Each row of a before or after table is a point. One or more steps were done to the points. Then noise was added and the rows were shuffled. The steps act on columns, c1 being the first. Write out the steps. A step turns or swaps two columns, mirrors them in a line or flattens them onto one, adds a multiple of one to another, or multiplies or shifts one. Angles are multiples of 10 degrees, from the lower column toward the higher: turns from -170 to 170, lines from 10 to 170 but not 90. Use the fewest steps. Two steps may share a column if one is a turn and the other turns, adds or multiplies; they go together, in the order done. Otherwise the lowest column goes first.

Before (13 x 2):
[[ 0.50  0.18]
 [ 0.57  0.52]
 [-0.60  0.01]
 [ 0.58  0.95]
 [ 0.33 -0.09]
 [-0.29 -0.07]
 [ 0.60 -0.20]
 [ 0.50  0.78]
 [-0.36  0.55]
 [-0.27 -0.30]
 [ 0.41 -0.06]
 [ 0.03  0.32]
 [ 0.03 -0.26]]
After:
[[ 0.04  0.54]
 [-0.11  0.70]
 [-0.36  0.89]
 [-0.11 -0.33]
 [ 0.38  0.40]
 [-0.52  0.88]
 [ 0.17 -0.41]
 [ 0.25  0.20]
 [-0.37 -0.47]
 [-0.19  0.15]
 [-0.72  0.04]
 [ 0.22 -0.06]
 [ 0.23  0.33]]
Steps: turn c1 and c2 by 60 degrees

Before, 12 rows:
[[ 0.20  0.20 -0.18  0.04  1.13 -0.02]
 [-0.14  0.51 -0.51  0.01 -0.14 -0.12]
 [-0.33  0.22 -0.15  0.13  0.48 -0.55]
 [ 0.52  0.50 -0.68 -0.17 -0.24  0.55]
 [-0.61 -0.79 -0.43  0.49 -0.23 -0.28]
 [ 0.53 -0.07 -0.51  0.09  0.37 -0.58]
 [ 0.29 -1.20  0.28  0.68 -0.04 -0.06]
 [-0.43 -0.25  0.14 -0.17  0.05  0.31]
 [-0.33 -0.03 -0.24  0.59 -0.17 -0.33]
 [ 0.51  0.59 -0.48  0.04 -0.05 -0.82]
 [ 0.47 -0.11 -0.17  0.14  0.00 -0.79]
 [ 0.66  0.02 -0.14 -0.71 -0.25  0.13]]
After:
[[ 0.37 -1.14 -0.35  0.67 -0.03 -0.09]
 [-0.54 -0.30 -0.03 -0.18  0.05  0.31]
 [-0.16  0.68 -0.19  0.02 -0.13 -0.13]
 [ 0.69  0.19 -0.48  0.10  0.38 -0.60]
 [ 0.69  0.73 -0.12  0.02 -0.07 -0.81]
 [ 0.25  0.31 -0.04  0.01  1.17 -0.06]
 [-0.42  0.25 -0.02  0.14  0.47 -0.54]
 [-0.80 -0.48 -0.77  0.50 -0.22 -0.31]
 [ 0.84  0.10 -0.14 -0.72 -0.23  0.13]
 [-0.44  0.11 -0.24  0.61 -0.17 -0.35]
 [ 0.60  0.00 -0.19  0.13 -0.01 -0.80]
 [ 0.65  0.76 -0.37 -0.16 -0.20  0.54]]
Steps: multiply c1 by 1.3; turn c2 and c3 by 30 degrees

Before:
[[ 0.17  0.10  0.09 -0.74  0.06 -0.44 -0.06  0.37  0.48  0.47 -0.13]
 [-0.25 -0.34  0.44  0.28  0.35  0.21 -0.05  0.61 -0.51 -0.63 -0.02]
 [ 0.49 -0.22  0.17 -0.56 -0.67  0.35 -0.23  0.78  0.14  0.27 -0.03]
 [ 0.77  0.27  0.23  0.69  0.05 -0.49  0.31  0.34 -0.14 -0.13 -0.38]
 [ 0.21  0.31 -0.08 -0.65 -0.71 -0.55 -0.14  0.96  0.54  0.23 -0.63]
 [ 0.75 -0.11 -0.55  1.26  0.53 -0.42 -0.11  0.38 -0.17 -0.12 -0.71]
 [ 0.68  0.07  0.34 -0.84  0.02 -0.61 -0.36  0.83  0.12  0.29 -0.63]
 [ 0.72 -0.22 -0.48  0.37  0.07 -0.47  0.21  0.15 -0.38 -0.53 -0.45]
 [ 0.46  0.48 -0.20 -0.67 -0.13 -0.23 -0.02  1.05 -0.03  0.30 -0.08]
 [-0.13 -0.11  0.37 -0.02  0.33  0.93  0.27  0.32 -0.50 -0.46 -0.53]
 [ 0.01  0.05  0.56 -0.20  0.60  0.84 -0.19  0.39  0.03 -1.05 -0.03]]
After:
[[ 0.36  0.13  0.22  2.00  0.10 -0.52  0.32  0.34 -0.11 -0.14 -0.38]
 [-0.14  0.09 -0.57  2.27  0.52 -0.35 -0.09  0.37 -0.17 -0.15 -0.73]
 [ 0.85  0.07  0.10  0.00  0.06 -0.46 -0.07  0.37  0.50  0.47 -0.14]
 [ 1.16  0.04 -0.18  0.66 -0.11 -0.32 -0.02  1.07 -0.01  0.29 -0.09]
 [ 0.56  0.11 -0.49  1.79  0.05 -0.43  0.28  0.13 -0.38 -0.54 -0.47]
 [-0.57 -0.04  0.42 -0.41  0.35  0.25 -0.06  0.61 -0.47 -0.62 -0.02]
 [ 1.56  0.07  0.35  1.07  0.04 -0.62 -0.38  0.87  0.13  0.30 -0.67]
 [ 0.16 -0.16  0.57 -0.08  0.60  0.84 -0.19  0.38  0.05 -1.06 -0.07]
 [-0.16 -0.16  0.36 -0.30  0.35  0.97  0.26  0.35 -0.48 -0.49 -0.52]
 [ 0.84  0.10 -0.10  0.13 -0.69 -0.58 -0.12  0.95  0.58  0.24 -0.62]
 [ 1.10 -0.10  0.17  0.76 -0.69  0.36 -0.20  0.78  0.13  0.30  0.00]]
Steps: multiply c1 by 2.5; turn c1 and c4 by 60 degrees; flatten c2 and c6 onto the line at 100 degrees

Before:
[[-0.33 -0.56  0.26 -0.35 -0.30 -0.36  0.57  0.31 -0.21 -0.01 -0.44 -0.82
  -0.33  0.12  0.63 -0.41 -0.72 -0.01]
 [ 0.31 -0.05  0.14  0.23  0.22  1.08  0.08 -0.15  0.27  0.09 -0.43  0.02
  -0.11  0.39  0.15  0.45 -0.10 -0.02]
 [-0.87 -0.41  0.03 -0.79 -0.08 -0.36 -0.09  0.42  0.55 -0.20  0.61 -0.18
   0.32 -0.37 -0.21  0.03 -0.16 -0.52]
 [-0.54 -0.75  0.07 -0.90  0.01 -0.53 -0.57  0.12  0.37 -0.44  0.10 -0.75
   0.11 -0.15  0.19  0.59 -0.81  0.10]
 [ 0.26  0.10  0.92  0.13 -0.08  0.66  0.33 -0.07  0.33  0.55 -0.66  0.14
  -0.33 -0.64 -0.01  0.38 -0.43  0.23]
 [ 0.36 -0.10  0.16 -0.24  0.08  0.64  0.26 -0.24  0.08  0.60 -0.75 -0.17
  -0.39 -0.43 -0.36 -0.22 -1.01 -0.39]
 [-0.16  0.53  0.19 -0.44  1.05  0.56  0.05 -0.24  0.27  0.37  0.22  0.27
  -0.48  0.61  0.41  0.57 -0.36  0.39]
 [ 0.13  0.28  0.20  0.00  0.14  0.73 -0.46 -0.47  0.67  0.70  0.01  0.26
  -0.50  0.59  0.39 -0.01 -0.26  0.57]
 [ 0.76  0.12  0.65  0.15  0.41  0.56 -0.17 -0.12  0.18  0.46  0.50  0.10
  -0.62  0.48  0.13  0.33 -0.25  0.01]
 [-0.55 -0.92 -0.50 -0.95  0.04 -0.26 -0.17  0.15  0.38  0.30  0.81 -0.38
   0.29 -0.66  0.40  0.71 -0.13 -0.12]
 [ 0.31 -0.26  0.52 -0.21  0.46  0.29  0.09 -0.23  0.13  0.76 -0.87  0.27
  -0.59  0.24 -0.30  0.06  0.06  0.00]
 [ 0.16 -0.80  0.56 -0.52 -0.20 -0.29  0.47 -0.28 -0.30 -0.24 -0.14 -0.43
   0.88 -0.71  0.07 -0.73 -0.46 -0.11]
 [ 0.24  0.19  0.24 -0.53  0.13 -0.36 -0.35  0.71 -0.28  0.12 -0.09 -0.83
   0.59  0.31  0.90 -0.39 -0.34  0.10]]
After (13 x 18):
[[ 0.37 -0.07  0.14 -0.81  0.67  0.59  0.22 -0.23  0.08  0.61 -0.74 -0.38
  -0.64 -0.43 -0.37 -0.19  0.61 -0.22]
 [ 0.14 -0.78  0.59 -0.63  0.43 -0.27  0.51 -0.31 -0.29 -0.23 -0.14 -0.08
   0.75 -0.71  0.08 -0.76  0.02 -0.40]
 [-0.51 -0.97 -0.53 -0.84  0.62 -0.29 -0.22  0.14  0.38  0.25  0.78 -0.09
   0.09 -0.66  0.41  0.65 -0.57 -0.38]
 [-0.55 -0.79  0.05 -1.24  0.63 -0.55 -0.54  0.12  0.38 -0.47  0.10  0.12
  -0.08 -0.17  0.23  0.60  0.00 -0.78]
 [ 0.27  0.25  0.22 -0.62  0.71 -0.36 -0.35  0.71 -0.27  0.15 -0.05  0.17
   0.42  0.31  0.87 -0.35 -0.08 -0.86]
 [ 0.11  0.28  0.17 -0.21  0.79  0.75 -0.48 -0.47  0.69  0.71  0.02  0.51
  -0.74  0.62  0.33 -0.02  0.20  0.31]
 [ 0.23  0.12  0.96 -0.18  0.52  0.66  0.33 -0.09  0.32  0.57 -0.64  0.23
  -0.48 -0.55 -0.04  0.39  0.41  0.13]
 [ 0.37 -0.04  0.14  0.11  0.79  1.09  0.12 -0.19  0.30  0.12 -0.48 -0.03
  -0.32  0.41  0.18  0.41  0.22  0.04]
 [-0.90 -0.43  0.02 -0.72  0.49 -0.37 -0.11  0.44  0.55 -0.21  0.64 -0.52
   0.09 -0.35 -0.20  0.01 -0.39 -0.21]
 [-0.32 -0.57  0.21 -0.80  0.27 -0.30  0.55  0.31 -0.18  0.02 -0.43 -0.04
  -0.56  0.08  0.66 -0.40  0.33 -0.82]
 [-0.17  0.52  0.26 -0.62  1.64  0.54  0.03 -0.24  0.22  0.40  0.22  0.37
  -0.68  0.60  0.44  0.61 -0.01  0.30]
 [ 0.77  0.15  0.60 -0.09  0.98  0.54 -0.16 -0.10  0.13  0.51  0.48  0.00
  -0.82  0.46  0.14  0.32  0.32  0.11]
 [ 0.29 -0.29  0.52 -0.14  1.03  0.29  0.05 -0.29  0.11  0.78 -0.90 -0.03
  -0.79  0.25 -0.32  0.09 -0.17  0.23]]
Steps: mirror c4 and c17 in the line at 20 degrees; shift c5 by 0.60; swap c12 and c18; shift c13 by -0.20

Before, 10 rows:
[[ 0.13  0.04 -0.43  0.23 -0.88 -0.88  0.39 -0.35  0.23  0.49  0.00  0.36
  -0.38  0.40  0.10 -0.36 -0.44 -0.71  0.57  0.50 -0.86  0.81 -1.02 -0.05
   0.07  0.72 -0.72 -0.47  0.14  0.15  0.52 -0.03]
 [-0.03  0.48 -0.42  0.01 -0.65 -0.78  0.22  0.29  0.44 -0.46  0.56  0.44
   0.55  0.35  0.19  0.04  0.52  0.42 -0.14 -0.13  0.49 -0.40 -0.28  0.20
   0.16  0.57  0.04 -0.66 -0.49  0.33 -0.03  0.19]
 [-0.62 -0.27 -0.35 -0.61 -0.50  0.04  0.34  0.82 -0.15  0.19 -0.42  0.15
  -0.38 -0.39  0.34  0.18  0.38 -0.43 -0.55  0.09  0.00  0.00 -0.32  0.50
  -0.04  0.04  0.34  0.14  0.62  0.12 -0.26 -0.08]
 [ 0.02 -0.09 -0.02  0.28 -0.23 -0.35 -0.26 -0.55  0.16  0.27 -0.17  0.54
  -0.24  0.56 -0.14  0.65 -0.42  0.27 -0.41 -0.44  0.29 -0.13 -0.69 -0.45
  -0.65 -0.39 -0.08 -0.07 -0.18 -0.33 -0.14  0.20]
 [ 0.10 -0.29  0.70  0.13 -0.71  0.43  0.36  0.44  0.65 -0.54  0.00  0.19
  -0.27  0.17  0.16  0.61  0.52 -0.38 -0.46 -0.58 -0.77  0.59  0.31  0.68
  -0.58  0.40  0.30 -0.12 -0.40  0.40  0.11 -0.25]
 [ 0.52 -0.44 -0.37 -0.20 -0.74 -0.10  0.76  0.06  0.49  0.33  0.20  0.10
   0.62 -0.07  0.03 -0.47 -0.76  0.28  0.58 -0.11 -0.11  0.10  0.14  0.36
  -0.63 -0.38 -0.32 -0.06 -0.61  0.34 -0.01 -0.64]
 [ 0.65  0.17 -0.44  0.23 -0.17 -0.09  0.14  0.70 -0.06 -0.86  0.44 -0.53
  -0.24  0.54 -0.19 -0.38  0.31  0.34 -0.25  0.18  0.30  0.28 -0.42  0.77
   0.03 -0.17 -0.87  0.07 -0.63  0.68  1.09 -0.81]
 [-0.37 -0.02  0.28 -0.32  0.15 -0.77 -0.27 -0.44 -0.11 -0.80 -0.31  0.58
   0.33 -0.10 -0.65  0.78  0.17 -0.84  0.32 -0.23 -0.25  0.10 -0.62 -0.21
   0.51 -0.54  0.17 -0.08 -0.09 -0.45  0.04  0.17]
 [-0.18  0.27 -0.47  0.37 -0.79  0.28 -0.34 -0.24 -0.24  0.42  0.72 -0.21
  -0.53 -0.12 -0.25 -0.42  0.50 -0.74  0.51  0.11 -0.40 -0.26 -0.49 -0.55
   0.57 -0.45 -0.79 -0.08  0.62  0.09  0.79 -0.23]
 [-0.63 -0.45  0.10 -0.10 -0.42  0.08 -0.08  0.39  0.22  0.23 -0.45 -0.63
  -0.28  0.91 -0.48 -0.29  0.23 -0.48 -0.56 -0.41  0.10  0.70  0.08  0.73
   0.58 -0.34 -0.59 -0.39 -0.17 -0.11  0.12 -0.88]]
After (10 x 32):
[[-0.40 -0.01  0.30 -0.32  0.19 -0.78 -0.37 -0.63 -0.13 -0.85 -0.36  0.54
   0.46 -0.04 -0.51  0.53  0.18 -0.93  0.30 -0.27 -0.22 -0.15 -0.74 -0.28
   0.55 -0.59  0.12  0.12 -0.03 -0.32 -0.11  0.07]
 [-0.11  0.34 -0.42  0.35 -0.80  0.24 -0.34 -0.26 -0.21  0.35  0.71 -0.14
  -1.31  0.35 -0.19 -1.15  1.03 -0.69  0.52  0.09 -0.41  0.28 -0.42 -0.59
   0.68 -0.46 -0.73  0.05  0.60 -0.01  0.12 -0.25]
 [ 0.19 -0.28  0.75  0.14 -0.80  0.38  0.34  0.13  0.65 -0.51  0.02  0.24
  -0.01 -0.41  0.28 -0.13  0.41 -0.42 -0.52 -0.64 -0.82 -0.42  0.35  0.68
  -0.66  0.37  0.29 -0.24 -0.47  0.40 -0.27 -0.31]
 [-0.62 -0.45  0.02 -0.16 -0.48  0.06 -0.13 -0.45  0.25  0.14 -0.35 -0.59
  -0.83 -1.12  0.32 -0.69  0.22 -0.43 -0.60 -0.33  0.15 -0.23  0.03  0.80
   0.65 -0.25 -0.61 -0.09 -0.16 -0.03 -0.07 -0.87]
 [ 0.48  0.21 -0.51  0.18 -0.17 -0.01  0.18 -0.16 -0.04 -0.89  0.50 -0.54
  -1.15 -0.66  0.57 -0.88  1.13  0.30 -0.13  0.19  0.40 -0.04 -0.39  0.77
   0.09 -0.20 -0.80  0.23 -0.76  0.76  0.39 -0.73]
 [-0.07 -0.19  0.00  0.21 -0.35 -0.49 -0.30 -0.03  0.15  0.16 -0.14  0.58
  -0.31 -0.45 -0.59  1.32 -0.35  0.30 -0.38 -0.49  0.26  0.42 -0.71 -0.43
  -0.59 -0.50 -0.10 -0.38 -0.32 -0.38  0.35  0.17]
 [-0.63 -0.30 -0.32 -0.58 -0.53  0.05  0.47  0.32 -0.13  0.28 -0.40  0.14
   0.00  0.39  0.79 -0.42  0.00 -0.46 -0.61  0.12  0.02 -0.08 -0.21  0.48
  -0.05 -0.02  0.45  0.11  0.64  0.19 -0.41  0.01]
 [ 0.06  0.01 -0.50  0.17 -0.79 -0.91  0.38  0.16  0.20  0.47 -0.08  0.40
  -1.23 -0.75 -0.35  0.39  0.06 -0.59  0.56  0.50 -0.86 -0.47 -1.06 -0.08
   0.01  0.80 -0.74 -0.44  0.13  0.18  0.68 -0.07]
 [ 0.61 -0.43 -0.38 -0.18 -0.78 -0.15  0.87  0.05  0.49  0.32  0.10  0.05
   0.34  0.03  0.11  0.63 -0.59  0.27  0.50 -0.05 -0.16 -0.12  0.17  0.46
  -0.58 -0.39 -0.33 -0.19 -0.59  0.39  0.58 -0.56]
 [ 0.00  0.46 -0.44  0.09 -0.79 -0.79  0.25  0.22  0.47 -0.47  0.60  0.40
   0.64 -0.10  0.41 -0.85  0.37  0.44 -0.06 -0.11  0.37  0.51 -0.22  0.23
   0.16  0.58 -0.03 -0.77 -0.49  0.40 -0.34  0.15]]
Steps: swap c8 and c15; add 1 times c27 to c13; turn c14 and c22 by 150 degrees; add -1.5 times c17 to c16; turn c17 and c31 by -50 degrees; add 0.3 times c25 to c28
